Each row is a point. Any point is a mix of the corners, with weights that add up to 1. It lies inside the corners' shape when no weight is negative. Is each point inside? If not, which corners have a negative weight?
In the rows, zero is written as 128.

Corners:
(1): [ 31 119 129]
(2): [170 167  58]
(3): [125  89  58]
(4): [129 195 177]
Points:
[ 89 172 162] => outside (3)
[144 139  92] => outside (1)
[155 157  71] => inside
[115 153 131] => inside
[ 76 131 134] => outside (2)
[102 119 115] => outside (2)
[128 125  59] => outside (4)
[ 93 124 126] => outside (2)
[122 181 162] => inside

Corners:
(1): [144 221  99 185 136  87]
(2): [170 116 160  74 168 161]
(3): [ 91  82 126  97 174 229]
(4): [156  94  92 117  59 168]
(5): [103  97 135 218   7  92]
(6): [121  81 131 122 179  96]
(7): [101 116 149  64 153 109]
Points:
[123 101 135 108 155 164] => inside
[118 116 144  81 149 126] => inside
[124  88 129  80 150 171] => outside (1, 5)
[128 133 131 126 135 127] => inside
[147 115 129 165  78 104] => outside (3, 7)
[151 136 128 134 136 134] => outside (7)
[116 135 123 121 144 163] => outside (6)

Corners:
(1): [139 134 174 102 145 120  78 133 138]
(2): [107 110 138 130 129 120 122 142 151]
(3): [ 95 134 123 112 130 141  93 127 145]
(4): [114 122  98  83  53 181 249 102 163]
(5): [125 116 135 100 123  93 115 127 114]
(6): [125 146 141 113 108 119 106 164 138]
(7): [155 144 110 160 124 198 166 122 137]
(8): [ 97 137 142 140 116 148 105 120 127]
(9): [144 173 148 124 173 115 109 151 125]
(10): [156 159 126 158 113 131 182 106 149]
Points:
[125 142 134 129 123 152 141 121 141] => outside (5, 6)
[125 134 146 106 128 121 114 135 143] => outside (7, 8)
[121 134 134 126 119 138 136 121 138] => outside (6)
[119 132 124 113 106 136 149 128 139] => outside (1)
[124 142 130 128 120 135 130 128 143] => inside
[123 132 134 133 121 129 136 130 145] => inside
[126 146 129 133 117 123 145 125 143] => outside (1, 7)

Corners:
(1): [175 155 150 168 181  39 196  95 130 135 125  48]
(2): [113 152  79 104 152  87  69 150 103 136 139 152]
(3): [114 113 153  49  93 125 115 106 191 168 158 196]
(4): [ 47 115 171  64  55 215 146 158  64  89 159 172]
(5): [130  58 126 163  72 185  91 197 120 100 162 147]
(6): [212 180  85 135 140 112 142 113 172 178 164  69]
(7): [ 92  71 136 101  72 117  88 225 101 162 113 133]
(8): [ 74 135 106 139  76 118  85 136 145 183 123 130]
(9): [184 171 130 169 208 126 182  97  58 181  81 164]
(10): [ 97 160 179 118 190 173 110 241  87 181 140 160]
(11): [133 128 180 127  46 112  25 188 121 127 196 144]
(12): [128 116 135  97 190 100  65 122 112 172  78 101]
(13): [222 191 150 155 189  78 179 107 141 137  13 109]
Points:
[122 114 145 127 152 134 116 172 113 146  98  94] => outside (2, 3, 9, 11)
[128 139 110 119 136 109  96 149 115 140 130 143] => inside
[138 134 142 129 136 114 127 134 129 159 119 117] => outside (2)
[118 163 104 131 128 133  86 172 102 142 142 154] => outside (1, 3, 7, 12)
[129 132 135 126 128 127 116 137 122 146 130 131] => outside (7)
[134 140 147 132 146 108 121 152 115 153 129 117] => inside

Corners:
(1): [136  84 122 135  80 155 139 150 105  90  36 124 121 115  29 159 159 115]
(2): [ 72  90 158 204 203  91 151 160  75 140 142 143 113 136 112 109 150 115]
(3): [135  50  95  87 139 121  64  73 148  85 184 107 157 175 163 152 143 183]
(4): [115 178  41 134 112 149 168  73 195 154 110  30 142 151 155 219 156 178]
(5): [139 126  77 132 127 114  95  18 117 185 182  83  81 108 188 164 153 183]
(6): [ 64  86 171 186 136 133 133 186 164 114 115 100 108  95 111 101 139 157]
(7): [ 96 134  84 141 127 199  47  46 162 205 151  95 168 128 117 186 129 185]
(8): [ 79  93 159 154 148 195 191 156 106 118 162 156  99  81 135  97 108 104]
(9): [140 197  90 160 110 160  67 123 162 133 198  65 163 112 134 194 187 181]
(10): [137  73 102 128 187  99 129 242  87 167 172 136 140 104 145 115 163 106]
(11): [137 127  61  94  80 148  83 120 142 139 161  80 137 192 145 218 129 249]
(12): [ 86 123 154 182 104  77 134 179 136 104 143 138 163  66 105 126  99 136]
(13): [153 111 177 144 132 138  99 186 139  61  50  95 160 151 108 162  83 117]
(14): [ 73 145 149 105 113 133 102 186 154 105 102  86 107 125  30 199 110  89]
(15): [122  75 138 176 117 111 136 238 151 159 161 209 104 135 146 163 179  72]
(16): [148  42  88 208 144 128 176 229 107 144 163 153  80 136  95  77 110  72]
(17): [172 133 159  83 125 127 123 184 170 100  83 177 102 139  32 127 151 124]
(18): [ 73 137 120 136 123 116  73 200 147  75 113 189 102 102 159  73 131 106]
(19): [ 78  72 143 140  51  96 167 135 112 167 133  95  86 145 194  65 164  95]
Points:
[107 119 120 146 122 136 117 149 135 137 134 120 118 119 120 141 136 135] => outside (3)
[108 100 127 142 124 128 128 159 131 129 122 123 117 125 111 139 137 123] => outside (9)
[109 104 130 149 132 133 122 168 140 121 134 133 130 122 113 132 137 119] => outside (5, 11)
[132 119 115 137 147 117 126 131 121  99 125 115 120 113 105 146 134 123] => outside (6, 7, 11, 15, 19)
[135 112 118 139 150 127 122 157 124 124 140 140 105 123 114 148 147 111] => outside (6, 7, 11, 12, 19)
[119 102 129 148 132 118 135 162 127 127 135 121 117 128 112 141 145 132] => outside (7, 18)

Corners:
(1): [180 139 182 101 161 119 111  79 112 162  97 110 115  81 149 165 134 133
 132 136]
(2): [185 104 176 115 138 139  76 105  54 110 144 109 140 112 105 175  88 154
  97 154]
(3): [121 186  91 158 194 110 140 124 155  90 141  97 153  96  92 126  52 113
 157 179]
(4): [103 179  82 198 128 123 101  97 153  47  69  78 172  72 132 107  90  93
 119 199]
(5): [125 129 135 168 111 118 135 144 141  67 135  98 195  85 143 109  88 124
 217 167]
(6): [146  63 188 175  91  88 143  68  72  79 104  82 117  57  97 153 128 159
 143 104]
(7): [179 115 176 135 165 138 103 131  30 156 122 116 187 108 117 162 165 190
  86 109]
(8): [190  92 175 167  79 100 115 105  73 159 112 101 136  60 104 224 117 169
  76 148]
(9): [110 189 115 171 149 129  93 165 161 109  77  20 161 124 133 134 104 130
 156 145]
(10): [144 142 108 129  97 124 122 119 160  77  81  94 125  68 120  78 106 172
 102 153]
(11): [100  79 177  67 194  43  44 191 150 133 135 249 203 187 153 166 137 136
 134  80]
(12): [126 159  75 145 173  61 117 152 100  74 131  82 157 111 115 123  86  46
 174 174]
(13): [161 107  96 114 150  87 105 116 161  76  86 109 189  47  73 148  75  78
 158 134]
(14): [133 127 140  87 102  97  58 144 140 154 155 186 196 206 125 188 146 137
 163 101]
(15): [163 139 129 161 154 108 161 140  99  84  67 101 158 146  90 177  93 121
 161 193]
(16): [ 90 127 165  35 134 120 117 162 138 164 170 168 171 159 154 195 109  74
 109  93]
(17): [176  42 152 169 118 139 100 130  91 162  81 127 103 105 101 147 107 142
 109  94]
(18): [ 89 126 219  79 105 108  86 188 149 153 158 177 190 179 107 116 164  88
 162  81]
(19): [140 115 135 164 121 106 152 144 181  41 145  89 184 157 117  94 129  88
 133 115]
(20): [168  23 136 117 104 116  78 110  94 113 132 142 147  87  62 216 192 137
  92 149]
(21): [142 181 122 174  94 104 133 152 152  14 117  97  91  84 116 124 100  81
 154  91]
Points:
[141 117 161 124 141 107 107 143 111 125 131 122 160 139 127 150 114 133
 133 125] => outside (4, 13, 20, 21)
[115 171 123 121 151 103 107 155 159  83 118 117 173 129 137 118  96 105
 156 136] => outside (6, 8, 17, 20)
[138 121 150 130 136 109 110 136 123 113 127 122 161 120 113 152 119 114
 137 127] => outside (10)
[135 124 141 123 136 113 111 136 125 108 119 122 157 121 119 151 115 117
 134 132] => outside (8)
[129 126 122 154 132 105 119 140 132  88 109 102 154 100 108 135 110 109
 137 138] => outside (1, 2, 14)
[144 115 146 135 128 106 107 128 114 107 110 118 161 112 115 154 123 124
 132 131] => outside (3)
[136 139 139 138 131 107 112 139 131  99 118 112 160 116 125 135 107 119
 147 129] => outside (20)

Corners:
(1): [127 107 141 166 115 107 101 196  64  90  58 121 162 177 138  84  94 193
 151 151]
(2): [209  57  77 153 106 112  83 178 151 115  56  60 161 128 188 104 180 137
 175 191]
(3): [156 122  90 124  70 140 143 132  47 113 114  55 106 135 114  76 192 158
  52 181]
(4): [106 104 182  87 214 174 136 189  55 101 176 157  86 164 174 133 161 122
  78  67]
(5): [ 67 136 212 105 220 180  97 211  92  70 106  43 137 177 162  76 128  87
 137  59]
(6): [199 157 135 159 198 147 156  78 113  93  79 124 153 154 158 139 124 182
 102 151]
(7): [150 150 121 160  82 126 141  78  92  72 106 101 172 128 105 116 150 195
 154  75]
(8): [158 192 139  96  60  83 208 189 188 164 120 155  75 103  85 195 139 155
  87 131]
(9): [ 72 107  96 152 218 161 142 119 149 101 179 187 120 152 201  48  64 217
 127  45]
(10): [ 77 169 180 123 122  89  66 148  91  77 122  93 175  72 124 134  81 182
  62 110]
(11): [ 87  77 131  88  71 192 168  94 156  30 163 198  69 166 134 147 205  72
  48 113]
(12): [102 143 144  67 140  78 161  80  81 143 115 103 130 142 169 161 166 133
 147  96]
(13): [171 164 150  96  75  83 169 141 126 156 100 107 179  97 135  53 188  57
 124 191]
(14): [134  65 148 146 108 138 155  83 201 175 184 197  65 117  64 132 101 165
 146 105]
(15): [193  83  82  91  75  99 137 100  52  45  62  90 157 172 115 132 122 142
  97 122]
(16): [132 144 216  98 117 170  92 167  89 164  80  83  79 103 168  89  79  69
 161 146]
(17): [114 141 128 152 132 167 152 118 104 162 148 120 104  83  59 142 185  61
  68 124]
(18): [ 66 217 120 132 108 133 137 204  83 109 201 113 167 137 150  63  99 152
 188 161]
(19): [131 115 171 191 201  79 152  68  49  97  76 152  73  89  97 131  68 182
 178  41]
(20): [219 144 180 157 122  83  93  87 166 129 128  86  58  92 145 163 194  75
 129 115]
(21): [140  85 150  75 201 126  73  73 185 105  72 185  96 149  61  26 118 120
  91 166]
Points:
[121 129 116 153 120 129 142 120  96 120 121 123 149 121 151  90 120 171
 141 131] => outside (4, 5, 8, 15, 20, 21)
[137 137 135 134 116 127 135 113 100  97 115 111 139 130 124 116 143 158
 128 104] => inside
[139 126 138 118 130 124 131 128 112 119 123 134 111 125 129 111 133 131
 107 135] => outside (5, 7)
[130 135 158 117 174 131 111 148  69  98  93  92 132 154 149  77 122 116
 132 120] => outside (2, 7, 8, 10, 11, 14)
[135 120 140 131 145 122 133 115 101 101 112 130 115 130 124 111 124 144
 123 104] => inside
[170 119 122 132  81 109 131 131 131  90  88 106 134 134 104 111 149 143
 114 158] => outside (4, 9, 12, 16, 17)
[134 128 142 131 135 129 127 132 123 108 117 132 117 127 121  99 124 141
 121 127] => outside (12)
[118 115 143 135 150 134 105 128  93 115 130 111 119 127 125  94 118 147
 129 109] => outside (6, 8, 11, 13)
